Each row of a before or after table is a point. One or more steps were done to the points. Then noise was added and the rows were shuffled. The steps act on columns, c1 being the first. Write out the steps. A step turns or swaps two columns, mirrors them in a line or flattens them onto one, adds a multiple of one to another, or multiplies or shifts one. Angles are multiples of 10 degrees, from the lower column toward the higher: turns from -170 to 170, lines from 10 to 170 but not 90. Use the fewest steps. Two steps may share a column if one is a turn and the other turns, adds or multiplies; they go together, in the order done. Otherwise the lowest column goes first.

Before (13 x 2):
[[ -8 -13]
 [ -4  -5]
 [ 16 -18]
 [ 15 -35]
 [ -2   5]
 [  5   1]
 [ -7  -1]
 [ 18   6]
 [-18 -27]
 [-46   4]
 [ 16   6]
 [ 16 -16]
 [ 17   6]]
After (13 x 2):
[[ -21  -15]
 [  38  -36]
 [  -5    4]
 [  44    7]
 [  11    2]
 [  41  -17]
 [  39  -17]
 [-114    5]
 [ -19   -2]
 [ -44  -29]
 [  44    5]
 [  -9   -4]
 [  40    4]]
Steps: multiply c1 by 2.5

Before (10 x 6):
[[-39  24   2  -7   9  33]
 [ -5 -10  -4  -6  -6  45]
 [ 23 -14  -3 -17 -14   1]
 [  1  19  17  19 -18  -6]
 [-49 -18 -40  16  13  52]
 [ 31   6 -28   0 -23  22]
 [  3 -39 -32  13  21 -75]
 [ 10   9 -32 -29  -1  42]
 [-15  19 -28   7  22  27]
 [ -6 -16 -45  -8 -20 -70]]
After (10 x 6):
[[ 10  -5 -44  -6  -7  -4]
 [ -8  11 -46 -30   0  22]
 [-18 -15 -33   6  22  24]
 [ 19  -5  61  -7 -20  58]
 [ 18 -49 -57  16  14  32]
 [ 14  22  -3 -16 -15   3]
 [-18   1   9  20 -19 -16]
 [-24 -38 -32  -8   8  -8]
 [ -6  30 -27  -2 -24  24]
 [ 41   3  68  14  22  44]]
Steps: turn c1 and c2 by 90 degrees; mirror c3 and c6 in the line at 140 degrees

Before (8 x 12):
[[ 33  25   2  27  19  35  -6 -31  16  -6  13  62]
 [-36 -11  26  30 -30  36  19 -26 -26 -30  45  -7]
 [-48 -33   9 -26  14 -19   3 -24  45  23 -18  55]
 [ 18 -37  -9 -23  42 -30  21  34  10  -1  13  -8]
 [ -3 -34 -31 -20 -31 -37 -14  42 -35  15 -14  38]
 [-28 -29 -47  15  -4 -12 -27 -20 -16 -15  31  12]
 [ 24   4 -26  34 -34   6  42  -5 -16 -30  28  21]
 [ -3  28  19  10  -9 -17 -10  20  -7   7  41  26]]
After (8 x 12):
[[-48 -36 -18 -26  14  20   1 -24  45 -22 -14 -56]
 [-14 -31 -21 -19 -29  30  25  43 -34   7  27 -38]
 [ -7  29  44  10 -10  12  16  19  -8   3 -13 -26]
 [ -2  -9  50  30 -31 -29 -30 -26 -26 -48 -19   9]
 [ 13 -37  12 -26  43  35  -9  35  10  13  10   7]
 [ 39   4  23  35 -33   9 -43  -6 -16  -2  29 -21]
 [ -5 -29  21  17  -5   3  29 -20 -17 -30  48 -10]
 [ 27  26  11  26  19 -35  -6 -34  17  23   0 -62]]
Steps: turn c1 and c10 by 50 degrees; turn c3 and c11 by -80 degrees; turn c6 and c7 by -160 degrees; multiply c12 by -1

Before (13 x 24):
[[-31   0  20 -18  20  19  18  51 -27  20 -33  -9  33 -22   7  16  -6  37
   -2  -2 -31   7 -11  -2]
 [-18  19   1 -22 -14 -15  -8  25 -28   1 -40   9   6 -25  49 -12  49  41
  -25  19 -18   8  -6   1]
 [ 31 -39 -26  29  17 -29 -58  17  50  -9  11  13 -28  28 -41 -22  -8  -1
  -60  24 -63  58  42  24]
 [ 27 -19 -32  23  39 -29 -43   4  -7 -40  13  23  -3 -17 -17  -7 -28 -20
  -37  60 -50  56  37  -9]
 [ -6  20  -4  16  47  27 -20  34  12  22   3  20  -7  10 -38  13  35 -12
   28  11   5  -6  -8 -18]
 [-23 -19  20 -43   5 -20  14  32 -51   5 -25 -32  13  -7  27 -12  52  -9
    3  -6 -38  11 -25  -5]
 [ -1 -42 -27  40   2 -41  -1   4  31 -25 -29  42 -19   7 -38 -43  -3 -15
  -62  21 -51  42  -4 -17]
 [  2 -42  24 -12 -35  -1  24 -12  17 -23 -25   1 -11  47  -1 -33  24  24
  -48  29 -33  42  12 -56]
 [-49   9  23 -39  31   1   8  22   5 -38 -31  -8   3 -30  43  20  27  11
   15   7 -36  15 -16  22]
 [-37  11  36 -45   9 -11 -11  11 -21  19 -26  -9  23 -29  31   1  -9   2
   36  -6  24 -12 -21  23]
 [-36 -28 -14   1  -2 -11  11 -19  -9 -10 -47 -45  -6   6  13 -26  32  42
  -15  -8 -31  -1  10 -42]
 [-52  22  10 -47 -13 -25  16  30 -31  -2  15  -7   4 -25  34  36  12  24
   12 -16 -24 -24 -21  -7]
 [-65   8  19 -12  -1  33 -29  53 -25  -3  -1  -2   3 -43   0   7  12 -26
   13   8  -2  -8  15  18]]
After (13 x 24):
[[-65   7  21 -11 -13  32  21  52 -21  -3  -1  -1   4  28  -1  35  11 -28
   12   9  -3 -19   2  20]
 [-48   9  25 -38  19  -1 -17  22   5 -35 -32  -6   2  33  41  15  28  11
   15   7 -37  -4  29  21]
 [-36 -27 -13   4 -10 -11  -4 -21 -11 -10 -47 -43  -5 -24  13   9  30  44
  -16  -9 -32  10  -2 -42]
 [-54  21  10 -48  17 -25  11  31 -31  -2  15  -6   1  43  32   1  12  22
   13 -16 -23  25 -16  -6]
 [-24 -21  20 -43  27 -20 -17  31 -51   2 -27 -33  13  -5  28  12  51  -8
    3  -4 -38   9   1  -6]
 [ -1 -42 -24  39   4 -43 -35   4  33 -24 -29  41 -17 -37 -37  16  -4 -13
  -63  19 -51 -22   1 -19]
 [-31   2  20 -18  12  19 -14  51 -25  24 -34  -8  32  28   6  11  -9  38
   -1  -3 -31  12  16  -2]
 [-37  12  37 -46  22 -10  14  11 -22  19 -26  -8  27  14  30  27  -9   4
   36  -6  25  -5   5  20]
 [  2 -42  24 -12 -18  -2 -48 -10  19 -23 -25  -2 -10 -52  -1 -23  24  21
  -47  28 -36   1 -35 -58]
 [ 30 -42 -26  30 -38 -30 -23  14  49 -11   8  12 -27 -36 -41 -13  -8  -3
  -62  24 -65 -79  24  26]
 [ -6  20  -5  16  17  28  16  35  12  24   2  20  -7   6 -39 -16  33 -12
   27   9   6 -15  45 -18]
 [ 28 -20 -30  24 -29 -31 -30   4  -5 -39  13  22  -2   4 -19  17 -29 -20
  -35  59 -52 -65  45  -9]
 [-19  18   0 -20   4 -15  -3  27 -28   1 -38   7   7   2  48  29  50  42
  -23  18 -17  -8 -14   0]]
Steps: turn c5 and c23 by 80 degrees; turn c7 and c22 by 120 degrees; turn c14 and c16 by -120 degrees

Before (11 x 64):
[[ -5  12 -35 -11  20 -34  -9   3  -1   4  -2  -7  12  -4 -19   4  22  12
   12  15 -26  -2   4  -2 -14  -9  -9  -3  18  10  11  16  21  14  10  13
   -4 -12  10  -4  30  25 -44 -10 -22  35  -3 -16 -29  -2 -17 -20  34  17
   28  -5  35  28 -13 -18  12  -4   3  27]
 [ 10   8  13  19  -9  15  -9  18 -23 -32   4  14 -12  -6   3 -28 -12  26
  -12  16 -21  14 -17   9 -15  14  10   3  11  -9 -10 -16  18  -2   9  12
  -27  -4  24   1   5  -6  -9 -22  -7 -13  -6  -5  18  11  -2  -7   9  -2
    1  -4  -5  15   0 -12  10  16  14  11]
 [ -1  18 -14  21 -19 -15 -15 -13  36  13  37  25  10  -4   7   4 -26  12
  -25  32  -7   4  27   1  19   0  21 -16 -17  -2 -36  10   3   1  12 -32
  -14  -8   7  -3 -14 -14  10 -21 -17 -15   0  -8 -15 -18 -10  -2  -6  -9
    8  -9  20 -19 -11  26 -16 -26   6 -21]
 [  4  -3 -22 -13   0  -5  -6 -16  33 -27  13 -15  34   1 -32 -16   8 -14
   16 -26  55  -4  11  32  18 -17  -6  -6 -14   2  15  13  -9   2  12  12
   -4 -12 -12  19 -26  -8  15  -2 -11  -4   6  32  -4  29  16   1 -22   2
    6   6   5  -3  -2   4   4  25 -27  32]
 [ 27 -29 -33 -11  21 -12 -12  17 -10   6  20   0  13 -15 -16  14  -3 -39
   -4 -31 -13  -4  13 -29 -17  -5  15 -10  23  -6  26 -15  41   6  -4 -19
  -14 -41 -18  -3 -16  29 -29 -11  -1  43   2 -15  -7  27  -6  -8  16 -20
   28  -9 -24   5   1 -21  -2 -12   2 -14]
 [ 26  31  20 -13  11  -6  -9   6   6 -19  21  11 -36 -16   2  -4  26  16
   -9   3 -15  20 -11  19   0  -3  26 -30  -6   9  40   7  14 -13 -19   8
   11 -20 -25 -13  -9  18  -2 -13 -37  -3 -20  -1   9 -13  14   7 -26 -21
    6 -10  30   2  -5  13  -4   0   3   4]
 [  6  50   5  24  21  10  21   2   9   2 -17   6  -4 -12 -36  25  31  -1
   24 -11 -10 -23  35 -13   4   2   2 -23 -12 -11  13 -12  16  19  20 -27
  -16  19  12   3 -21  22  -3   0   9   4  27   6 -30   5 -15   9  21   9
  -10 -21 -30 -10  -8   9  36  12  18   7]
 [-25  -8  13  15  21  -7   3  15   0 -11  21  -9   6 -26  14  -5  -6   5
   -2  -4 -31 -28 -26  -1  -2   1   1  -3  -7   0 -34   3  25   2  11 -15
  -33 -42  17  14   5  -1   5  -1  -3  -3   1  22   5 -29 -16 -36  19 -18
    8 -15  -6 -21 -29   3   5  12   2  -1]
 [-26  18  -5  -9  20   5   2   0  33  -7  35  15  11   1  26 -27 -17  -7
    2  -8  15  -7  -8 -11 -17  -5 -12  22  16 -19   8  19 -25   4   3  26
    0  16  21  24  -4  33  13  -4  14  -8 -10  -9   0  15 -20 -22  15  22
    5  22   2 -11  -9  -3  14 -29  11 -25]
 [-11 -14   0  21   7   6   9 -17 -20 -15  35  -7   2  -3  -9  -6 -16  -2
   -3  -3  11 -19   4  -8  10 -25  17 -18  11  -6   6  -4 -13  20  19  15
   -8  10  14  -9   4   5  13 -17  53 -16  33  -1   5 -23  26  24 -14  16
  -22   1  -6  23  13   7  10  17   6 -25]
 [  5 -18   8 -45  -2  16 -31   5  -9  13  10  -6  11 -51  -1  -4  -6 -23
    9 -29 -21 -15   5   2  -1  -3 -19  15   2  16  10  30  10 -10  -8 -22
    2  13 -22  19 -17  13  -8 -18  -7   0 -11  16  -5   9  22   0  -9 -24
  -18  11  18 -12 -14  14   6 -51  17 -23]]
After (11 x 64):
[[ -28   18   -4   -9   20    3    3   -1   33   -6   36   15   -6    1
    25  -26  -16   -5    2    5   16   -7   -7  -10  -17   -6  -12   20
   -19  -19    7    9   44    4    3   26   -1   16   20  -37   -4   33
    16    0   15   -7  -10  -10    0   17  -20  -22   15   22   63   25
     0  -11   -8   -4   15  -30   10  -27]
 [   0   18  -14   22  -19  -17  -16  -10   37   12   39   26   36   -5
     7    6  -24   13  -24  -12   -7    4   27    1   18   -1   21  -17
     7   -1  -37   16    3    2   10  -33  -14   -9    7  -62  -14  -13
     7  -19  -17  -15    1   -7  -14  -17  -10   -1   -6   -7  -12   -9
    19  -19  -15   26  -17  -28    7  -20]
 [   4  -20    7  -45   -2   16  -31    6   -9   14   11   -7  -15  -50
    -1   -5   -4  -22    9   27  -22  -14    6    3   -2   -3  -19   15
    -9   17   10    7  -30  -11   -9  -23    0   14  -21  -41  -14   14
    -8  -18   -6   -2  -10   17   -6    7   25   -2   -8  -23  -16    9
    19  -11  -14   14    7  -50   17  -23]
 [   6   50    5   24   22   10   23    1    9    2  -18    7   -3  -10
   -35   26   31   -1   25   11   -9  -23   37  -13    4    2    3  -23
    13  -11   13  -45  -34   21   21  -26  -16   19   12  -58  -21   20
    -2   -1    9    2   28    5  -30    5  -16    9   20    9  -35  -21
   -30   -9  -10    9   36   13   17    9]
 [  10    8   12   19   -9   17  -10   17  -24  -32    4   15   -3   -8
     3  -27  -12   26  -13  -22  -20   12  -16   11  -16   16   12    1
    -1  -10  -11    5  -26   -1   10   11  -26   -5   24  -60    6   -7
    -9  -22   -7  -15   -7   -4   18   10   -2   -7    9   -2  -47   -6
    -4   15    0  -12   10   15   15   11]
 [  26  -28  -33  -10   21   -9  -12   18  -12    6   21    1  -25  -18
   -18   12   -4  -37   -4   23  -12   -5   13  -29  -17   -6   14   -9
   -27   -6   25  -21  -36    6   -3  -18  -13  -41  -19  -63  -15   30
   -28  -12   -3   43    2  -16   -8   27   -5  -10   15  -18 -120   -9
   -24    5    0  -23   -4  -10    1  -14]
 [  27   29   20  -12   11   -4   -9    6    5  -20   20   10  -16  -16
     2   -2   27   18  -12  -17  -14   17  -10   19    2   -1   25  -30
    27    9   40   35  -17  -14  -19    8   11  -20  -24  -75   -9   17
    -4  -13  -37   -2  -19   -1   11  -13   16    8  -26  -21  -38  -10
    29    4   -7   13   -2    1    3    5]
 [ -25   -8   13   15   21   -7    4   15   -1  -13   20   -9    7  -28
    12   -5   -8    6   -3   10  -31  -27  -27   -3   -3    0    1   -1
     1    0  -34  -40  -29    2   10  -14  -32  -43   16  -48    6    0
     6    1   -3   -3    2   22    4  -30  -17  -34   18  -18  -69  -16
    -6  -20  -29    0    4   13    2   -2]
 [ -11  -15    0   22    6    6    9  -18  -22  -17   35   -8   -6   -3
   -11   -5  -15   -2   -3   -2   12  -21    4   -9    9  -26   18  -18
   -10   -6    5  -34    1   19   20   17   -5   12   12  -71    5    6
    13  -15   53  -16   32   -2    7  -24   27   23  -13   15   46    1
    -6   24   12    7   10   15    6  -25]
 [  -5   11  -36  -10   18  -34   -9    3   -1    3   -3   -7   10   -4
   -18    4   22   13   13  -14  -26   -2    4   -3  -16   -8   -8   -3
   -22   10   10   13   -7   14    9   12   -2  -13    9  -66   30   26
   -43   -9  -22   34   -2  -15  -28   -2  -16  -21   34   16  -72   -6
    36   28  -12  -17   12   -1    5   26]
 [   5   -2  -22  -13    0   -5   -6  -14   32  -28   13  -15   10    0
   -33  -15    7  -15   15   41   54   -7   11   32   17  -17   -5   -7
   -12    4   14    6   19    2   13   11   -4  -12  -11  -40  -26   -7
    16   -2  -11   -2    7   32   -6   30   15   -1  -22    1   22    7
     4   -4   -2    3    4   24  -27   32]]
Steps: turn c13 and c29 by -140 degrees; turn c13 and c20 by -140 degrees; add 1.5 times c22 to c32; multiply c33 by 3; turn c33 and c55 by -120 degrees; shift c40 by -60

Before (8 x 64):
[[ 45  47  30  15  13 -36  32   3 -12  14  49 -35 -18  -2   3  22  16   1
  -23  12 -38  28  21 -35  -7  -7   7  -2   5  18 -22   2 -41  31 -17   3
  -42   7  14 -14 -17  38 -13 -28  27   2  23  31 -11 -11  36   8  34 -24
   -9  17   7 -10  37  -1  15  35  -1  38]
 [ -6 -47  36  -1 -15  25 -37  19  55  18  11  56  -8 -28 -40  -7  21 -24
   14   0  31 -32  -8 -23  15 -33 -55 -49 -24   9  31 -45  32 -25   8  37
  -23  17  -9  -7   5 -11  49  35 -26  29 -23  -8  23 -18 -28 -35  -3  63
   14 -14   2  47  -3  25 -41  23 -20 -36]
 [ 18  31  38   7 -15 -15  15  19  -5   3  38  34 -19  10 -22 -32  27   7
  -46 -19  -2  38 -14 -21   0  11  31 -23 -23  35  -8 -33 -40 -47  -1  -3
  -35  16   7 -22 -12  43  -6 -19   0 -25  22  22  48   1   5  -4  63  -7
   -6 -19   0  -2 -10   4   4  30   5  22]
 [ 24  16  16 -19  35  39  30 -33 -12   2  12 -20  59 -13  40  33 -50  12
  -31   5 -33   3 -18  28  -1  -2 -29  36  40  31 -62   8 -25   8  -4  23
   17  19  33 -20  11 -15 -24   7  25   6  12   9 -22 -12  28 -38  16 -18
  -26  72   0  12  67 -52 -19   1  33  20]
 [-20 -40  18 -15 -21  -2 -19  51  24  11  40  30 -11   1 -57 -16   8 -15
   10 -23  38 -34  15 -21   0 -19 -22 -30 -31 -14  49 -48  44  12  25  37
  -14  33   5  32   5   6  25  17 -37  18 -29   6  39 -15 -35 -55 -15  45
   18 -21 -27  12 -24 -11 -47  11 -39 -29]
 [  1   1   0 -18  54  13   9   2   0   9 -36   6  56 -16  12  -2 -30  -2
    3  64  -6 -27 -26  38 -12  14 -37  36  38  46 -11  -9 -25  18 -41  -4
   28  19  39 -13  41  -9   9  18  32   2 -22 -14 -63   7  31 -51  14   6
  -32  55 -18  17  64 -41 -25 -48  55  16]
 [ -6  26  49  11  22  14 -25  11   9   6  78  25  -6 -21 -25 -40  31  -3
    3 -38  32 -22  29 -22  21   3  -9 -40 -53 -23  34 -15  39  -5  32  17
  -26  26  -2  19  -8   1  36   5 -34   8 -15  -9  26 -16 -41 -23   7  41
   28 -18 -28  20  18  28  -2  -5 -22  -9]
 [ 36  38  25  -2  26  -8  28   9 -13 -18  28   8 -15  25  27 -15  -3  12
  -43  -5 -17  15  -8 -16  15   0  27  -3 -13  29 -35  -7 -23   8  27 -38
  -15   6  33  -9 -18   7 -25 -12  29  -3  12  27  22 -42  37   2  21  12
  -40  12  36   5  10  10  24  13  10  11]]
After (8 x 64):
[[ 18  12  37   3 -14 -15  16  21  -3   4  36  36 -19 -12  -3 -33 -42   8
  -45 -21  -8  34 -13  25  -1  11  32 -19 -21  36 -20 -31 -38 -51   0  -7
  -36  17   4 -18   1  43  -5  17  -7 -28   3  27  50   0   4  -3  68   5
   -7 -19   0  -1  -9   2   6  32   3  23]
 [ 32 -23  25  -1  27  -7  31  10 -15 -17  32   8 -16  -1 -42 -14 -28   9
  -46  -7 -15  18  -7  20  14   0  22  -2 -15  30  23  -8 -24   5  26 -38
  -12   8  32 -10   9  10 -24  32  10   0  -6  26  23 -42  38   4  22  14
  -40   8  36   6   8   8  21  12  12  15]
 [ -2  42  36  -6 -11  26 -36  21  51  18  13  29  -5  16  37 -10  33 -25
   12   0  27 -35 -12  19  15 -35 -57 -49 -24  10 -28 -42  30 -28   6  36
  -25  18  -8  -5 -17  -9  50 -38   8  29   0  -8  19 -20 -30 -38   0  80
   13 -14   1  47   2  29 -44  23 -18 -34]
 [ 46  -7  28  14  15 -35  35   4 -14  12  52 -23 -14 -27 -21  20 -47   4
  -20  13 -37  27  22  39  -9  -7   6  -1   4  17  -3   2 -42  34 -13   3
  -42   9  15 -17   5  43 -17  13  23   3   0  33 -11 -14  39  11  33 -37
   -7  18  10  -9  36   0  14  34  -4  41]
 [  2 -23  -2 -19  55  17   5   3  -5   9 -39   2  58   6 -15  -1  14   1
    6  68  -8 -27 -27 -53 -13  20 -36  37  41  47  11 -11 -20  19 -44  -5
   30  19  42 -13 -26  -7   8 -26  38   3  -3 -12 -66   6  32 -48  13   8
  -32  55 -17  13  66 -39 -24 -50  56  16]
 [ -7   8  46  10  26  17 -24   6   9   5  78  12  -9  -7  36 -36 -41  -6
    7 -38  34 -22  30  23  19   2 -10 -40 -53 -24 -21 -17  40  -4  35  19
  -25  27  -6  19   1  -1  38 -21 -28   9  -2 -12  26 -14 -44 -24   3  49
   23 -19 -25  20  17  29  -2  -5 -21  -7]
 [-20  27  20 -14 -18  -2 -18  52  26  13  36  15 -11  18  56 -15  28 -17
   10 -21  35 -32  14  20   2 -19 -23 -27 -34 -16 -46 -44  41  12  26  39
  -10  33   6  30 -10   2  26  -7 -12  23   2   2  39 -16 -36 -49 -18  52
   18 -20 -26  13 -23  -6 -48  10 -38 -32]
 [ 25 -51  16 -15  36  41  28 -32 -14   2   8  -9  61   0 -68  32  14  11
  -29   4 -31  -1 -15 -29  -4  -1 -28  32  39  29  30   9 -24   3  -4  22
   16  17  30 -22  -2 -15 -26 -14   5   8   1   7 -24 -12  25 -38  16 -22
  -26  74   2  12  66 -53 -21   2  34  21]]
Steps: turn c2 and c17 by -120 degrees; turn c12 and c54 by 20 degrees; mirror c14 and c44 in the line at 30 degrees; mirror c15 and c31 in the line at 50 degrees; add -1.5 times c18 to c45; turn c24 and c41 by 160 degrees; multiply c47 by 0
